Each row of a before or after table is a point. One or more steps were done to the points. Then noise was added and the rows were shuffled. The steps act on columns, c1 being the first. What was done? A step turns or swaps two columns, mirrors them in a line or flattens them onto one, adds a multiple of one to another, or multiplies or shifts one. Angles are multiples of 10 degrees, from the lower column toward the higher: turns from -170 to 170, lines from 10 to 170 but not 90. Use the fewest steps. Two steps may share a column if one is a turn and the other turns, adds or multiplies; they go together, in the order done. Otherwise the lowest column goes first.
In the rows, zero is written as 128.

Before (10 x 3)
[[ 87 139 127]
 [131 106 180]
 [ 97 147 134]
 [108 127 101]
 [137 131 162]
 [117  77 201]
 [119 149 113]
 [ 85 116 123]
 [124 173 130]
 [130  85 180]]
After (10 x 3)
[[123 104 148]
 [115  95 119]
 [ 99 105 109]
 [151 146  76]
 [138 156  74]
 [144 154  40]
 [158 133 104]
 [153 100 147]
 [129  87 122]
 [103 111 147]]
Steps: turn c1 and c2 by 130 degrees; turn c1 and c3 by -140 degrees

Before (11 x 4)
[[121 174 124 116]
 [166 130  59 125]
 [130 113  69 155]
 [ 77 110 103 145]
 [113 185 163  88]
 [113  95  99  84]
 [ 78 116 140 116]
 [121 131 102 128]
 [161  90 121 138]
 [110  90 143 112]
 [128 179 136 135]]
After (11 x 4)
[[142 133  81 173]
 [146  95  63 147]
 [112 179 135 112]
 [178 118 125 139]
 [152 163 137 110]
 [ 82 103 140 132]
 [123 135 103 136]
 [149 156  85  98]
 [ 70 113 149  77]
 [118 181 110 152]
 [ 84 110 118 118]]
Steps: mirror c1 and c2 in the line at 150 degrees; turn c3 and c4 by -20 degrees

Before (11 x 8)
[[145 103 121 110  93 161 151 172]
 [129  99 125 161 146  97 110 127]
 [156 134 149 175 130 135 161 161]
 [108 104 127 160 138 142 130 132]
 [158 106 118 113  85 128 108 155]
 [ 96 149 119 165  86 108 159 137]
 [110 142 154 152  99 138 147 137]
 [ 99 139 115 139 134 140 118 142]
 [143 136 162 132 150 104 159 163]
 [114 111  93 121  85 111 105 137]
 [163 117 108 163  97 115 156 104]]
After (11 x 8)
[[176  89 118 114 157 137  68 154]
 [129 151 124 161 153 157  74 117]
 [184  99 108 164 145 131 212 101]
 [172 128 149 175 122 133 227 162]
 [ 77  84 119 165 114 150 221 129]
 [ 97 142 127 160 150 117 135 136]
 [106  89  93 122 153 147  59 131]
 [153 149 162 132 116 163 221 153]
 [ 99  98 155 152 119 122 185 140]
 [154  98 121 110 159 112 197 180]
 [ 82 131 115 139 116 121  98 145]]
Steps: multiply c1 by 1.6; turn c2 and c5 by -100 degrees; mirror c6 and c8 in the line at 80 degrees; multiply c7 by 3

Before (8 x 9)
[[152 121  78 141 128 163 187 145 152]
 [ 75 161 120 183 143  80 116 143 143]
 [171 152 156 103 127 145 127 153 172]
 [132  77 110 122 116 163 138 119 214]
 [ 71 150 177 121  54 106 152 144 105]
 [103 142 146 115 151 118  88  51 165]
 [ 93 148 125 184 148 134  77  90 152]
 [158 123 149 131 165 130 124 156 134]]
After (8 x 9)
[[129  78 136 124 108 166 134 149 133]
 [144 154 161 103 144 122 127 162 140]
 [105 159  90 184 141  97 117 146 134]
 [106 151 151 128  80  77 154 135 130]
 [117 146 133 103 160 111  89  73 109]
 [142 121 143 130 175 118 128 155 140]
 [114 151 127 168 146 137  82 102 121]
 [136 122 110 161 102 185 188 149 133]]
Steps: multiply c1 by 0.4; add 0.5 times c3 to c5; turn c3 and c6 by -40 degrees; add 0.3 times c7 to c4; flatten c8 and c9 onto the line at 20 degrees
